Rows are points. Each copy is the shape, with its points in the same order, stretched, turned, moved and blurred by noise. Is it also mirrored, or only turned?

Shape, 9 rows:
-10	14	42
-24	3	7
-17	39	-40
-29	22	48
33	-35	17
-5	-47	-3
21	23	25
-38	-50	19
-7	21	-39
Copy 1:
-3	37	9
-10	-2	9
25	-47	-30
-19	44	-2
20	-3	64
-9	-25	55
28	18	4
-48	1	51
26	-45	-13
Copy 1 is: only turned
Copy 2 (9 x 3):
-9	-4	42
-23	9	7
-33	69	13
-27	-5	36
48	-14	6
11	-14	-30
19	16	51
-16	-34	-34
-12	55	1
Copy 2 is: only turned

Shape:
7	-8	-23	-23
42	-33	6	-20
32	-43	-14	26
-27	30	-49	-59
17	-9	1	-37
-49	23	-29	38
22	12	-24	4
31	15	-6	-8
-36	41	-20	9
Copy 1, 9 rows:
-40	7	18	17
-23	31	24	54
-4	-12	-11	52
-79	12	35	-32
-27	24	30	20
-12	-60	-3	-47
-25	7	-16	8
-15	27	-3	4
-19	-27	1	-55
Copy 1 is: mirrored
Copy 2 (9 x 4):
-26	-1	-39	15
-22	-50	-31	0
12	-39	-22	46
-59	58	-60	-7
-37	-16	-33	-11
14	66	14	45
13	8	-38	7
8	4	-36	-17
2	66	-5	10
Copy 2 is: only turned
Copy 3, 9 rows:
3	16	-30	-3
22	-24	-23	-18
25	-28	-24	34
-14	62	-47	-30
4	4	-21	-32
-22	30	-1	50
31	20	-17	14
34	16	-5	-4
-7	49	7	21
Copy 3 is: only turned

Shape (11 x 8):
14	30	26	-38	-20	57	-2	-17
-9	-46	21	-41	-3	48	6	-36
-1	-22	-14	-8	24	53	-42	-32
-12	-6	-26	-43	33	-25	17	41
-25	-11	37	-23	-24	19	31	5
-20	14	-19	21	10	40	13	9
51	-32	7	32	-39	16	38	39
-7	-3	26	10	-47	19	-25	14
41	26	-37	37	25	4	0	3
42	38	44	20	51	-22	27	29
-10	-38	-32	40	21	47	-50	50
Copy 1:
33	-5	-2	20	-14	58	-19	11
0	-32	19	-21	15	68	0	-12
-12	-29	-46	3	30	65	-7	-20
19	19	-34	-68	8	-2	18	0
-5	14	34	-23	-1	39	-8	20
-28	20	-32	3	-16	42	13	14
-11	-28	27	3	2	-30	30	40
-8	-5	1	5	29	9	-38	39
-8	3	-53	23	-7	-12	22	-17
25	62	2	24	10	-10	50	-6
-45	-10	-71	-11	58	24	13	41
Copy 1 is: only turned
Copy 2 (11 x 8):
-41	-16	-19	20	43	58	-14	-2
-45	14	-30	-21	21	44	19	-34
-18	30	-14	37	21	40	-3	-50
16	50	-5	-17	11	27	-10	53
-39	-13	-5	-28	2	42	16	17
-10	-7	-22	49	-18	44	-3	6
42	-63	-20	-21	-5	37	-1	-13
-14	-32	32	-19	-2	40	-16	-15
34	-13	-21	54	16	9	-17	-6
28	-12	6	38	55	4	36	37
43	23	13	40	-29	68	-10	-32
Copy 2 is: mirrored
Copy 3 (11 x 8):
-17	-8	25	-38	-36	36	-27	7
-26	-9	17	-14	-39	-12	7	-75
-5	-28	-23	-15	-15	-28	-38	-45
-19	21	-58	-37	-11	-39	57	-3
-37	-17	20	4	-20	28	41	-26
1	-26	-36	-16	21	31	16	-18
50	-22	-18	16	-21	28	63	-8
7	-53	7	14	-7	4	13	17
44	8	-52	-1	17	-1	-2	12
0	58	-42	53	-8	26	7	23
7	-65	-95	-3	1	-23	15	-20
Copy 3 is: mirrored
